Every row gives one point. Each copy is the shape, with its points in the same order, stretched, turned, moved and blurred by noise. Is it also mirrored, or only turned?

Shape (9 x 3):
[[ 16  60  20]
 [  4 -40  -7]
 [ 27 -42   2]
 [  1 -62 -11]
 [-33  63  -2]
 [ -2 -29  38]
 [ 13  73  25]
 [-31   9  -1]
 [ 10   0   7]]
Copy 1 (9 x 3):
[[-50  35 -24]
 [ 18 -22  28]
 [-13 -19  40]
 [ 25 -28  37]
 [-11  10 -73]
 [ 24  34  34]
 [-51  42 -37]
 [ 18   5 -27]
 [-19  10  11]]
Copy 1 is: mirrored
Copy 2 (9 x 3):
[[ 29  29  -7]
 [ -7 -43  10]
 [  4 -46  27]
 [-15 -53  12]
 [  2  38 -47]
 [-18  -8  33]
 [ 28  42 -10]
 [-16   6 -22]
 [  7 -12   7]]
Copy 2 is: only turned
Copy 3 (9 x 3):
[[ 18  16 -74]
 [ 29  25  58]
 [ 33  58  58]
 [ 29  26  89]
 [ 15 -43 -71]
 [ -5  55  26]
 [ 15  13 -95]
 [ 16 -21   0]
 [ 19  29   3]]
Copy 3 is: only turned
Copy 4 (9 x 3):
[[-31  43 -58]
 [ 24 -21  40]
 [ 25   2  45]
 [ 37 -39  59]
 [-37 -10 -65]
 [-20   1  40]
 [-40  47 -68]
 [-14 -35 -10]
 [  2   6   2]]
Copy 4 is: only turned

Shape (8 x 4):
[[-22  -9  17  -1]
 [-47  20  28  22]
 [-58   7  21  30]
 [ 29 -52 -49 -12]
 [-19 -18 -26  36]
 [ 35  19   9  51]
 [ 55  18 -48   3]
 [ -3  -9 -74 -25]]
Copy 1 (8 x 4):
[[-34 -21  18   4]
 [-31  -6  67 -15]
 [-24 -16  66   6]
 [ -9  -1 -84  64]
 [  6   2   9  45]
 [ 30   5 -32 -12]
 [  4  41 -81  33]
 [-36  42 -42  76]]
Copy 1 is: only turned
Copy 2 (8 x 4):
[[ 36  12  11  39]
 [ 70  46  18  53]
 [ 59  55   9  62]
 [-60 -16 -38 -12]
 [-12  42 -18  19]
 [ -4  28  51 -41]
 [-32  -6 -19 -67]
 [-20  -2 -85  -2]]
Copy 2 is: mirrored
Copy 3 (8 x 4):
[[ 15 -21  31 -11]
 [ -9 -37  13 -49]
 [-23 -41  19 -34]
 [ 24  22   6  95]
 [-36 -12  -7  29]
 [-15  17 -32 -29]
 [ 39  29 -65  46]
 [ 31 -12 -40  82]]
Copy 3 is: only turned

Shape (7 x 4):
[[-34  17 -16 -39]
 [ -9  -2  -8 -39]
 [  6  17  16 -11]
 [ 59 -12  24 -21]
 [ -4 -62  -7 -51]
 [-21 -15  30 -31]
 [-44   7  14  95]]
Copy 1 (7 x 4):
[[-41  25  30  -1]
 [-32  -3  19   3]
 [-11  -6  -8  -7]
 [ -3 -59 -19 -14]
 [-28 -59  19  48]
 [-17 -22 -16  47]
 [ 83  36  -2  52]]
Copy 1 is: mirrored
Copy 2 (7 x 4):
[[-33 -25  26  -5]
 [-12 -16  41 -19]
 [ 12  16  23 -29]
 [ 37  10  22 -57]
 [ 21 -36  66 -22]
 [  3  18  59 -21]
 [ 42   1 -12  42]]
Copy 2 is: only turned
Copy 3 (7 x 4):
[[-24  36  -3  21]
 [ 18  20  -4  19]
 [ 12  -7  28  23]
 [ 89 -27  38  17]
 [ 75  23 -62 -10]
 [ 26  -6 -27  27]
 [-80 -20 -20 -37]]
Copy 3 is: mirrored
Copy 4 (7 x 4):
[[ 22 -38 -32   8]
 [ 16 -15 -12 -11]
 [-14  -4   8  12]
 [-31  38  32 -29]
 [ 46   6  20 -56]
 [ 11 -25  22 -11]
 [ 33  -1  64  80]]
Copy 4 is: only turned

Shape (9 x 6):
[[ 13 -34  23   0   9 -33]
 [ 41  35 -35  33 -27 -36]
 [  6  -1 -20  15 -34  -8]
 [-35  36 -39  31  -7  29]
 [  3  -3 -19 -45  21  34]
 [-22 -22   5 -60 -51  -3]
 [ 15  52  25 -39  28  -3]
 [ 21 -23 -15  27 -25 -35]
 [-21 -19  27  33   2  63]]
Copy 1 (9 x 6):
[[-14  36 -47  13  32  12]
 [ 26   2   0  26 -83  26]
 [-11   2   2 -13 -49   8]
 [-12 -51  63   6 -54  -2]
 [ 22 -20   8 -49   3  19]
 [-16  50  -1 -95 -16  19]
 [ 63  27  19   4   4  -7]
 [-21  13 -32  11 -31  23]
 [-41 -47  16  18  11 -76]]
Copy 1 is: only turned
Copy 2 (9 x 6):
[[ 32  22   2   0  38  16]
 [ 57  51 -20  -3 -12 -78]
 [ 37  -7   7 -13  -2 -49]
 [ -4 -15  -7  33 -51 -47]
 [-51   2  15  -9  -4  15]
 [ 13 -69  10 -66  24  -9]
 [-11  41 -28   0 -30  36]
 [ 55  16   6  -5  28 -48]
 [  3 -34  62  28 -23  23]]
Copy 2 is: mirrored

Shape (13 x 8):
[[  4 -16  48  -5  14  -8 -29  20]
 [ -9  -6 -37   4  -1  -7  39  -4]
 [ -9  12  -8  28 -11  20   6 -27]
 [-54 -31  14   4 -36 -24  42   3]
 [-28   5  11  -2 -26  -7  48  16]
 [ 12 -11 -23  -9 -11 -64  12 -15]
 [ -7  20   3   4  12 -14  13  26]
 [ 22  17  62  55 -31 -33  28  48]
 [-18  35  -4  -2  -4  13 -26 -10]
 [  0   8  18  49   7 -12  18 -16]
 [  8   5 -14   0 -20 -13  14 -16]
 [  4  24  35  -1  27  47  -2 -33]
 [ 22  37  33   9   6 -25  16  -8]]
Copy 1 (13 x 8):
[[-24   6 -20 -51 -22  28  -9  10]
 [ 13   5  -4   2 -38 -18  35 -14]
 [  3  -5  22  -3   3  -8   4 -15]
 [-26  23  30  -5 -87 -11  12  -2]
 [-12   3  17  11 -60  12   1 -14]
 [ -7  43 -31 -11 -51 -22  13 -25]
 [-11 -16 -15 -14 -23  12  10 -26]
 [-25  12   6 -34 -78  61 -32 -95]
 [-22  -7   8   9  31  -2  -5   8]
 [ -2  -6  17 -31 -32  -4  -5 -44]
 [  0  20  -4   5 -27  -3   5 -20]
 [ 15 -35   8 -12  30   9 -21  18]
 [ -4  -1 -16  -7 -26   7 -30 -41]]
Copy 1 is: only turned
Copy 2 (13 x 8):
[[  1 -41  21  -7   3 -31  -1  14]
 [  4  46  -5 -23  11  23 -29   2]
 [  3  13 -18  34   4  18   3   8]
 [ 10 -14 -38 -10  -6  21 -52 -23]
 [  6 -13 -12 -10   7  40 -33 -12]
 [-41  25   0 -37  36  -8 -45   9]
 [  3  -6   0 -30  14  19   6   1]
 [-12 -79 -21  -2  44  47 -22  55]
 [-12  -7   0  15  -7   9  32 -14]
 [ 11  -7 -29  17  35  11   2  21]
 [-25  13   5   3  18  14 -28  11]
 [ 23  -7  30  52  17  -9  26  -5]
 [-17 -26  11   4  55  11   2  12]]
Copy 2 is: mirrored
Copy 3 (13 x 8):
[[ 21 -17  39  54   0 -47   2 -32]
 [-16  10 -32 -48 -26  19   1  10]
 [-22 -13  -2  -2 -24  42  -3  32]
 [-43  40 -64  -4 -41 -18 -30 -36]
 [-17  36 -42  -8 -47 -12 -41   3]
 [ 25  36  -7 -23 -44  -3  37 -45]
 [ 18   0  14 -10 -49 -20 -20   5]
 [ 72  -2 -31  45 -92   2 -53 -44]
 [-15  -2  54   8 -27   7 -21  37]
 [ 14 -17 -15   5 -58  24  20   1]
 [  3  20  -6  -8 -27  19   3   1]
 [-17 -16  34  36   7  -2  29  66]
 [ 45  22  16  20 -63 -10  22  10]]
Copy 3 is: mirrored
